Every row gives one point. The window is the flat piece filled in between its corners: a triangle in 3 columns, a solid with four corners in 4, and so on. A path goes straight from each point to the next, and from the last back to the first. After which points does the path pass through the window?

Window:
[[ 12  25  22]
 [ -9  54  49]
 [-25 -12 -49]]
Path:
(1): [-35 -53 -40]
(2): [-59  21  52]
(3): [ 18  19 -44]
(4): [ 12  20 -17]
(5): [-49 -16 -17]
(6): [-41 -25  -5]
(7): [ -8  15 -50]
(8): [ -4  60 -28]
Through the window after points: 2, 4, 6, 8

Window, 6 rows:
[[-10 -41  30   0 -33  24]
 [-52  28  24 -21 -13  -6]
 [  0  20  -4  14  -3 -20]
 [ 46  33  14 -12   6  20]
 [  6  29   2   3  38 -28]
 [-40  -6 -16  43  11  -1]]
Path:
(1): [-17 -40 -21  -5  19  -1]
(2): [ -5  37  26   7   4 -13]
(3): [32 23 37  4 19 10]
(4): [  0  13 -10 -17 -24  14]
(5): [ 0 22 -9 -2 21  3]
(6): [ 13  10  32  32   1 -20]
(7): [-11  -1  40  16   5   7]
(8): [-15  23   7 -20  -5   4]
(9): [ 29 -26 -17 -28 -23  -9]
(10): [-32   6  33  -1 -14  13]
(11): [ 10   4  38  37 -60 -24]
(12): [  8 -13   4 -35  27  50]
(13): [-17 -16   4   3 -12  20]
(14): [ -8 -20  45  40  -8 -28]
(15): [ 46 -26  57  33 -42 -24]
(16): [  8  39 -10 -14  18  17]
Through the window after points: 1, 3, 5, 9, 11, 13, 15

Window (9 x 9):
[[ -7   3 -19   4 -28  -8 -11   3 -32]
 [-16 -13  13   7  32   2  21  13   2]
 [-28 -15  25 -32  20   9  27  28  -5]
 [ 34   2 -54  -4  -5 -23   9   6   8]
 [ -8   9 -22  -4   4   1 -15  11  21]
 [  6  42 -14   9  -9 -22   2   5  18]
 [-15  -5  24 -28  33   6  -3  10 -22]
 [-19  -2  -1 -20 -43 -13 -31 -48 -21]
 [-11 -20 -13 -14 -13 -38 -15   3 -21]]
Path:
(1): [ 21  -3  14   8 -26 -15 -15  26 -10]
(2): [ 4  7  2  0 -3 -1  2  5  1]
(3): [-45   9 -16 -11  20 -14  10   7 -16]
(4): [-10  20 -60 -15  -2 -19  16 -28  13]
(5): [  5  -4  17   7 -14 -11 -12  25  -5]
(6): [  9 -21   3  -1 -14   6   2  25  29]
(7): [-25  37 -14 -11  31 -24   8   1 -32]
(8): [-19  28 -22  -9  20 -18  13  -9  19]
Through the window after points: none

Window, 11 rows:
[[ 36 -28  -9  18  15  11  -4 -23   8 -29 -39]
 [ 38 -41 -27 -22 -43 -19 -22  10 -19 -24  36]
 [ -8  14   2  18  -7  26  26   9  36  -4 -18]
 [ 13  13   6   3 -21   2   2  -5  48  39 -57]
 [ 13  16  10  12  -4 -44 -16  23  -8  12 -10]
 [ 11  19  26   4   6  -4 -23 -33 -52 -49  -5]
 [ 55  13 -22 -31  -3 -35 -25  24 -37  37 -31]
 [ 21  27 -18   6   2 -25 -25  -2 -14 -29 -46]
 [ -2  17  20  -8   3 -34  18   7 -10 -46 -30]
 [-38 -21 -12  10 -45 -15  46   1 -36  -4 -21]
 [-48 -11  23  -5   9  24 -24 -25 -32 -29  -3]]
Path:
(1): [ 19  -6   6  -7 -16 -10 -17  18 -16 -11 -13]
(2): [ 33  23  29  -1 -28  18 -36  12  -4 -17 -44]
(3): [-33 -32 -33  -6   9 -41  37  -9 -11 -20  16]
(4): [  5   6 -26   8   2 -32  -4   4   4  -1  -4]
(5): [ 38  -4  26 -23 -41  14 -13  21 -13  13 -56]
(6): [ 33  -4  17   9 -19  19  -8  18  -1 -35 -51]
(7): [  9  11 -21  -6  -1 -48   2 -20  -4   6   0]
(8): [ 26   3 -24  -5  44 -60  -8 -39 -10  -4 -31]
(9): [ 27  10   2 -16 -35   0 -11  40 -28   4 -25]
(10): [-10  -7  20  16 -27  43  -1  23 -36 -16 -34]
(11): [-19  -3   5  -7   3  -4 -11 -21  -3 -13  -6]
(12): [ 26  24 -26 -19  11 -36   0 -28 -40  -1 -21]
Through the window after points: 8, 10, 12

Window (14 x 14):
[[ 23  27   9 -10 -12 -43  -8  -5  35  -4  -2  -4  17  11]
 [-15  19 -33  22 -12  25   7  28 -22  -5  -3 -24   6   6]
 [ 12 -49 -22  -2  -7  34   0  20   1  15  15 -28 -46   3]
 [ 19  -8   1  -4  14 -42  41   9  -6 -47 -48  20   0  -9]
 [ 10 -26  14  13 -15 -60  18  -5 -17   7 -37  35  22  -9]
 [ -9  35   8 -48  10 -18 -10   6  27   3 -30  25  26   3]
 [ 31 -35 -31  -9  51   0 -10 -11 -27   1 -11 -36 -25   2]
 [-20   8   2   2 -13  16  28 -17  11   7  -6 -27   7 -10]
 [-22  -7 -25   3  20  -7  24  27 -30   9  24 -43 -38  -4]
 [-32   4 -35  39  -8   6   7   2  28  18  -2  -7 -23  -8]
 [ 19  35 -17 -16  -1   4  21  -9  19  20  12  23   9   1]
 [  9 -13  13   8   2 -35  -3 -13 -34 -37 -16  23 -17 -30]
 [ 19  56  18 -14  -8 -18  11   5   8  12 -52  11  -3  -7]
 [ 18 -49 -15  25  40  15  -1  31  -8  11  28 -41 -20 -37]]
Path:
(1): [ 21 -11 -13  -6  -4 -30  23   9  -8 -28 -27  -3  -9 -21]
(2): [-21  11  24  17  37  -7  12  -9 -13 -10 -14  28   1  16]
(3): [  6  10   5  23  30  -5  20   2  -7   4  -8 -11  -8  32]
(4): [-11  -9 -41 -13 -29  -5  -6   7  26  13  -9  -7   0 -40]
(5): [  7 -15 -19 -14 -20  -9   9  19 -41   7 -22 -20 -16 -49]
(6): [ 12  13   3  -4  19 -14  10  -2  13   0  -4   3   3  14]
(7): [ 12  -2  17   1   3 -12   2  13   2   4 -15  -2  -3  12]
(8): [ 16  28 -36 -38   1 -30   4 -21   6 -17  -5  -4  13 -41]
Through the window after points: 1

Window:
[[-11  21  43  17  12  22   1  10  23 -25 -14 -12 -15  -6]
 [-25  16  19  -1  19 -12   6   8  18   3 -24  48 -19   0]
 [ -6  -2  25   2   1  10 -18  19   8  19  11  -1 -12  17]
 [ -1 -33 -13  10  13  -9 -14  18  26  -7  -6  -4  24 -19]
 [-42  -8  19  -5 -21 -30  -7  -5  34 -21  15   1 -20  18]
 [ -2  33  10 -12   2  -5  14 -26 -23  18   8 -24  -2 -34]
 [-27   9  37  20  31  19   9  -4 -12 -23   7 -10 -22 -19]
 [-18   7  -4  22 -15 -26  -2 -23  -1   1  28  -6  23  13]
 [ 43 -14 -10   5   4 -31  -3 -27   2  11  20 -19  13  -2]
 [-19   9  31 -10  12  44 -18  -1  38  21  18  29 -15  13]
 [-33 -15  19 -30 -13   8   3 -33   0 -20  -4   2  20  29]
 [ -6   1 -26  -2  13  35  16 -10  13  32   8 -13 -12  16]
 [  6  19  -5 -39   3   9   3  -1  -7  -3  17  24  14   1]
 [  3  13  16 -28  15  -5  46  -4 -15   9  11  22  32 -19]]
Path:
(1): [ -7  -7  18  13 -31  -1   3 -20  -5  13  10  10  -5  -5]
(2): [-25   4   9 -19  15  -7   7  -7  17 -18   4   2   7   8]
(3): [-24   8   4   4  16 -13  -8 -11  26   1  20  -8  13   5]
(4): [  4  -5  -6   5 -12  11  13  -5 -11  11  -2   8  -4   5]
(5): [-12  -3  -3  17 -20  21  -3  -8  -2  -4  11  13 -26   3]
(6): [ -9   5   8 -14  15 -15   8  -8   9   4   5 -10  19   6]
(7): [-22  42  15 -12  33 -10  -1  -6  35  14  26  25  13  50]
(8): [ -9 -14  16  -2  -7  28  -9  -2  10   3   5   7  -9 -18]
(9): [  3  10  23   1 -21  16   6  -1 -12 -16  24  11  -1  -5]
(10): [ -8  14  -2  -8  60 -10  -4 -14  20  48 -23 -26   4  -8]
(11): [ -9   9  14 -15  26  11  -3   0  22   8   9   3   0  18]
(12): [ -8  -5  23  10 -23  10  18  -1 -14 -14 -10   8  -7 -37]
(13): [-13  -1  39  -2 -16  37  23 -13 -30  18  11  23  -8 -16]
(14): [ -7  20  -8 -10  24 -27 -25   4  46  -8  11 -14   0  35]
(15): [-10  -1   1  -7  21  -9  -6   5  20   5  -3 -13  16 -13]
(16): [ 13 -32  12  25 -16  11   4   1  -9 -13  19  25 -10   5]
Through the window after points: 3, 7, 15

Window (14 x 14):
[[ 11  14  -2 -10 -32  30  27  -1 -11 -19  -7   4   3  -2]
 [ -7   9   6 -28 -25  11  13   7  23 -15  19  20 -23  -4]
 [ -2  11  22 -11 -15  11 -46 -16  20  -8 -20  28 -13  20]
 [  2  12 -21  22  22  -1 -22 -29   3 -15  19 -15   2 -12]
 [ -4  21  18  -2 -22   1 -60   4  -2  11   3   4 -37   8]
 [ 12  10  -6 -15  -7   9  41  30 -10 -33  -2  35 -21   9]
 [ -4  -6   0   9  18  28  12 -24  -1  19  10 -24   5  26]
 [ 12 -10 -11  12   0 -47 -31 -38  -1  13 -11   1   0  -4]
 [ 31  22   5   6   8   6  18 -12  12   3   8 -22  23  20]
 [ 25 -12  -5   5  28  24  25   2   6  -5  -4 -39   5 -16]
 [ -9  10   6   9   3  12  39   9   6 -21 -13 -33  -1   9]
 [-13  18  -9   9  16 -18 -26 -25   8  38  -3  25  21 -16]
 [ -3   4  11  -5  33 -18 -28 -36 -15   6  10 -22  15 -12]
 [  4  -4  23   8 -31   8   0  19   3 -23  11  31  -2   3]]
Path:
(1): [-18  -7 -11 -29 -25 -18 -39  30  13 -20  13   8 -16  11]
(2): [  7  -5 -30 -18   6  21   4  21 -16   0 -27   6  32   8]
(3): [  7  23  25   6 -26   4  16 -12   6 -26  21  12 -39  -2]
(4): [ 11   9  19  15  13  -9  24  -8  -7 -17   6  13 -10  -9]
(5): [  3   6 -12 -15 -24  21  -5  -7  -1  -3  -8  -4   5   9]
(6): [ -3 -13  -7 -14 -20  15  -1  12  -3   0   6 -19  20  16]
(7): [  1  12   5   5   6  -3  -8 -16   2  -5  -4  12 -14  -7]
(8): [ 11  20  34   5   6   0  17  -7  -2   8  -2   3 -23  -4]
(9): [ -5   4 -21  -1   8   7 -10 -15   8  -4   2 -13  12   6]
(10): [  0  15 -14   0   5  -1  -3   1   2   7   3  -1  13   2]
(11): [  8   6  11   4   1   9   3 -22   6  -5   2   7  -6  -2]
(12): [ 19  25  22  27  22  19  26 -46 -13  12  -7   2   6  -3]
Through the window after points: 2, 4, 10

Window (14 x 14):
[[-21   0 -10  10  26   8 -13  19 -11  29 -20 -20 -15   6]
 [ -5  12   7  12  20 -40  -5   9 -24  38  10 -14   9  19]
 [ 22  10   3 -14  24   4 -10  -5 -25  -4  27  -2   4   2]
 [-18  36  -7  21   9 -19 -33  10 -22  20  -7 -18   1  -2]
 [ 16   6 -24 -47 -13   7 -30 -10  25  -7 -32 -14  18  13]
 [-17  -4 -16  18   6 -19 -23  33   6 -13 -38 -18  -7  18]
 [ 21  11 -34 -43 -12  -1 -29   1  27  -1 -34  35  11   0]
 [  0  -7  18 -15  -8  15   4 -15   3  -2  31   6  29 -11]
 [ -6 -21 -16 -10  -9   2   3 -25  -3 -10   8 -13 -27  -9]
 [  0 -24  20 -21  -9   5 -25 -12 -31   6  28   2   2  -2]
 [ -5 -16 -10  -1  -8  13  12 -14 -47  -3   3  -8   4   1]
 [-12 -17  13 -15  19 -13  -3 -13 -27  -2   8 -11  14 -26]
 [ 12  -7 -60 -19 -12  -2 -33  25  24   2 -27 -13   9  -4]
 [ 22 -20  17   9   8   6 -12 -36 -23   9  17   0  14 -11]]
Path:
(1): [  8  26  22   2  -8  -9  -3  16  -6  -3 -22 -21  -5 -11]
(2): [ -5 -11 -22  -7  14  -1 -15  -7  -6   9   5  -1  11   6]
(3): [ -5 -10 -12 -15   9  -6 -12 -13  -4  -3   5  -8   3   9]
(4): [ -1  -6  -8   1  -7  -5  -1  -3 -15   8  -3 -10 -13  -9]
(5): [ 23  -3   4  -9  -9   3  -1  17 -20  -8  12  -2  -5 -24]
(6): [-11  -1 -14 -16  22  -1 -29 -34   2   7  -5 -11  16  31]
(7): [ -8 -11 -12  -3  18   0 -16 -19  32  -6   9   1  33  25]
(8): [ 25 -14   4 -24 -18   6  -9   1 -57  12  -7 -11 -20 -35]
Through the window after points: 3, 5

Window (14 x 14):
[[-15 -26  -2  18  17  -4   1  13 -17   7 -20  10 -11  -3]
 [-27  -9  -9  -7 -19  30   3 -14 -21   0   7  -2  -8   4]
 [  5  45  22 -23 -58 -10 -15  60  -4  42  17   9  -5  12]
 [-22   1   8   0   0   0  -8 -19  -3  -6  -8  21   6 -11]
 [ -2   0   1  -5  14  13  10  13  29  -9   2  -7   2   7]
 [ 12   1   6  17  21  -4   2 -27  12  17 -17 -24 -18  -8]
 [ 20 -13  -9  27  -6   4 -11   8 -10 -20  -1  -1   1 -35]
 [  7   2  -6 -13  30 -11  16 -19 -16   5   4   1  -8  -4]
 [-27   5  -6  24  -5  -4  22   9  -2   1   5   9 -18 -16]
 [-16   7 -34   9  10  13 -29  15   5 -11   6  -3  -2 -21]
 [ -8  17 -39  15   8  43  -1  -7  -4  -9  -9   1  36  -7]
 [ 14  16  -8 -18 -38 -23   1  31  30  38   8  23 -20  24]
 [-16 -11  -8  15   3   7  -7   9   3  20  30  14  13  -4]
 [ -4 -12 -10 -18  11  -8  27 -25  17  15 -26 -33   3 -27]]
Path:
(1): [ 24  -5  16   8  29  36 -17  14 -20  18  19  26 -11 -16]
(2): [-28   7 -15   3 -23 -17   9  -1  12   0  -5  -8   3   6]
(3): [ -3   0 -12   2   2 -17  -6  24  11  -1   0  -9  18  16]
(4): [-12   0   2  -4  -9  12   4  -9  -5  18   3   7 -22 -24]
(5): [ -3  -6  -6  -1  12  12  16  -6  -4   5 -10   8  -8  -9]
(6): [-10   3  -5   7   7 -21  -7   0 -11   4  14  -2  -1  -3]
(7): [  1 -20 -17   7  -6 -11 -10  12  -6  -8   8  -2   5  14]
(8): [ -8  29  10 -11  -1  30  13 -11  13  32  -7   6  -8 -42]
(9): [ 10   5  23 -17  -7  26   2  19  10  23  -7   1 -28 -29]
(10): [-10   3 -18  17   0  -9   0  -4   3   5  -5  -6   9   6]
(11): [-17   0  10   4   0  -6  -5   2  -5 -10   8 -19   9   4]
(12): [ -4  -1 -17   2   7  22   5  -8   1  14  -7  19  -8 -23]
(13): [  0  -5   1   0   6   5   2  -3  13   9 -11   5  -9 -16]
(14): [-18   4 -18   0 -22 -31   5  10 -24   6  18 -30   8   1]
(15): [-15  12  -1  16  -8  -5  16  23 -10 -12   1 -27  11  16]
(16): [ 10   8   2  -9 -15   2 -16   1   8  30   2  20 -18 -18]
Through the window after points: 5, 15

Window (14 x 14):
[[-22  -3  -8  -1  24  18 -55 -15  22  -7 -47 -12  21  22]
 [ -8   1  36  22  32  -5   1  -1  14   8 -35  16  -4 -19]
 [-19  17  -9   1   3   6 -28  12 -27  -9 -29  16  -4  -3]
 [-22  20  15   0 -37   0  10   5  33 -39 -24 -17 -15  -8]
 [-22  -6  13  -8 -26 -38 -24   0  29  -1 -17  -5 -35 -15]
 [ 29  22 -18  -4   4 -11  11   2 -12   1  22   8 -36 -17]
 [  5 -23  21  14  54   7 -53  39  17 -25 -12   0  23  30]
 [ 15  -3  -7  13 -12 -20  30  -9  -3 -11 -38   5  10   0]
 [-10  18 -34 -15   0  -4  -5  19  -3  15  41  18 -12  32]
 [-21  29 -22  -6  42  -1 -47  48  -6  -1  15 -23  25  20]
 [  2 -25  22  -9 -18   7 -19 -30 -21  -7   3 -18  15   9]
 [  5  -5  27 -15 -19 -12   5 -26  -5  -3 -37 -23 -21  37]
 [-15   9   5 -41  17  -9 -13  23   9 -26   3  19   5 -38]
 [ 45 -13 -10   2  -6  21  12  11 -18  37 -16   2   7  22]]
Path:
(1): [  6 -44  -2   8  46  12   0   4   2 -17 -21  -3 -19   8]
(2): [  3  21   7   1 -13 -16 -17  11   1  -8 -16   4  22   8]
(3): [  2  26  17 -15  -4 -10 -22   6  10 -11  -6  28  19  21]
(4): [-22 -26 -14   6   5   2 -22  -3 -11   3 -20 -40 -25 -13]
(5): [-31  -2 -14  -7  18   7  -9  21  10  -1 -14 -10   4   2]
(6): [ 17  22  13  -1   2 -22 -36  -4  -5 -22   7   8  -4  19]
(7): [ 13  13  18  -6   6  -9 -20  18   8 -10  -4   8   8 -21]
(8): [-60 -15  -7 -28  40   2  18  -8   6 -10 -30  15 -19  -7]
Through the window after points: 1, 3, 7

Window:
[[  5  13  34   4 -16  31   2   0  47  26  -7 -47 -13  21]
 [ 24  10  11 -16   4  11  20 -27  -3   5  11 -35   1  10]
 [-22   7 -22  -8 -32  -7  32  19 -47  20  -9  38 -27 -39]
 [-20  26 -22  36 -37  18 -23 -44 -14  -6  25  44  27  26]
 [  1 -29 -15  12   0  -8  -6  -1  22  -8 -20   6 -17   6]
 [-31  12   7 -26 -16  -7  17  12 -27 -30   5  43 -47 -29]
 [  7  27  21  16  -2  -3  44 -11  15   0 -24   0 -10  11]
 [ 34 -12  28  18   4  38  -2   4  36   1  -1   7  24   5]
 [-17  18 -32 -41 -25  10  16  10 -31  -9 -30  56 -24   0]
 [-15  39 -23  10  18   3 -26  26 -47 -19 -17  33 -15 -19]
 [-45  33 -55   5 -17  27  15 -43  15   1  25  46  23 -15]
 [  1   1  40   8  21   5 -11 -24  42  37   7 -11  37  38]
 [-18  22 -18  11 -25  -6 -18   4   6 -24   7  16  54   7]
 [-45   9 -18   8  -2  25  22   9 -41 -19   3  20   3  14]]
Path:
(1): [ -1   9   3  -7 -10  -2   0 -23   2  -5 -19  -2   4  -9]
(2): [-38  25 -19   3 -25  30   9 -21  -9 -21 -29  29  19 -25]
(3): [ -5   8 -12   1  -3   4  -3  -2   1   9  28  16   7  16]
(4): [ 23  23   5   9 -17  12   7  44  24   6  32  34  10  17]
(5): [-39   4   6  -2  -9  29   2 -60  17  13 -38 -52 -18   1]
(6): [-35  23   5   6 -16  11   9 -19 -25 -22 -25  39  22  -2]
(7): [-13  -7 -50   2   4  23  13  42  -6   6  49 -17 -20  25]
(8): [-21  28 -42  16  17  19  25  16   2  23  58  26  -2  18]
(9): [ -2  13   5  -9 -28   7 -10 -21   3  -9 -35  15   1  -7]
(10): [-47  14   3 -10 -38  14   0  -5  -9   0 -21  13  -7 -13]
(11): [ 42  11 -40   5  13   6  22  -1  -4 -14  17  26  -5  12]
(12): [-6 15 -3  4 -4 24 15 -1  4  6 28 13  8 14]
Through the window after points: 4, 6, 12

Window:
[[-12  31  -1  14  27  27 -30 -16  -9  -8 -27 -18 -19  -2]
 [  0   6  20  19  35   6 -11   7  -1  13 -33 -32  -5 -24]
 [ 32   9  -1 -32   0  47   9  20  -1   5 -23 -25  22  34]
 [ -8  -3   6  47  25 -18 -25  -3 -10   0 -22   3   6  19]
 [ -5  -8 -21  -8  15   2  10  15   0  -3  37  16 -17   1]
 [-17  14  -4 -21   2  13   8  19  -7 -14  28 -58 -24  23]
 [ -4   4   2 -20 -14   6  29   0  -7 -23   1  -9  -6   2]
 [-11   1  13  -5  -3 -37 -19   2  26  15  17  40  -7   8]
 [  7   3  35  -2  16 -16  -1  -3  -7  -5  41  27 -16   7]
 [ 20  -3   6  11 -10  -9 -43  12 -11  -4  -5  16   4  -8]
 [ -4  -8   3  36  28  25 -29 -34  13  -7 -19 -56  -2  -5]
 [  3  23   1 -15  -2 -25   8   6  -5   8  45  23  28   2]
 [ 38  20 -10  11   3 -40 -13   0   9  -3   6  29 -21   8]
 [ -7  16   7  60   4  29 -18 -16  -4  18 -22 -35 -36  -8]]
Path:
(1): [-10   7   1   4  14  11  -7   2  12 -16   9 -18   0  -7]
(2): [17 24  1  5  8 13 -8  9 14 -7 15 -5  4  2]
(3): [  3  -2   5 -15   5   6   6   5 -17  15 -13 -10  10  17]
(4): [ -7  -2 -10   9  -7  11 -14 -15 -18  16  -4 -32 -20   6]
(5): [ 17  26  19  27  22  23  -1  19  19  -9 -10  -2  -7   3]
(6): [ -7   7  17   0  26  -8 -15  45  47 -24 -18  28   7   6]
(7): [  7   5  -5   2 -11 -11  -9 -28 -19  20  23 -12 -17   8]
(8): [ 26  -1   8  -3 -23 -16  22 -26 -38  16 -22   0 -10  30]
Through the window after points: 2, 4, 6, 8

Window (14 x 14):
[[ 16 -13  24  59  -1  35  -6 -14   9  28 -12   2  30  27]
 [ 58  35 -16 -16 -16  52  27  32 -19 -43 -32   7  -4 -48]
 [-21 -42   0  -9 -11  34 -42 -43 -47 -58 -18  18 -16  21]
 [-11  -3  15  -9  36  39  -6  -5  17  -1 -14  21  23  17]
 [ -5   2  28   2  10 -41   9  -1 -17  18   0  10 -56 -11]
 [-22  -9  -9  18   9  39  25   7 -16   5 -11   1  -4  -2]
 [-12   9   7 -17  -2  21  20  30  12  38 -39  10   0  21]
 [ 18 -46  23  16   3 -11  10 -30 -10  19  25  21 -42   1]
 [ 13 -36  -8  13  18   6  16   9 -17  -1 -26  11  -1 -31]
 [ 30 -17  30  -2  14  12   0  34  18  -6  12  -8 -23  -9]
 [-25  -9  19 -43  -8   2  -7 -24 -29   6   0 -16  20  18]
 [ 29  -5  22 -11 -12 -30   9  13  17 -30  28  11  -4   1]
 [  4  -1  -8 -19   9   7   3 -21  13 -14 -21 -23  16  31]
 [  1 -39 -23   2  12  18 -44 -15  29  -5  21   0  20  -4]]
Path:
(1): [ 20  -8 -15   6  22  27 -18   2 -21  17  -6  15 -16  32]
(2): [ 18 -20   6  18  12  32   6   6 -60  22  12  15  20  35]
(3): [-23 -24  19 -28  -7  -5 -18 -42  36 -33 -17   0 -30 -16]
(4): [ 17 -35  30  16 -23  -4  -1 -30  19   2   0  15 -23  -1]
(5): [ 11 -20   6   5  20   6   8  -4 -16  10  13   6 -11   9]
(6): [ 33  -9 -15  30  30   0  -6  15 -15 -12  -1  24 -13   9]
(7): [ -5 -19  26 -10 -15  18  15 -10   4   2   1  -4  -6  -7]
(8): [ -4 -22  17   4  -3  11   2  -4  -3 -11  -5   5  -7 -12]
Through the window after points: 2, 4, 6
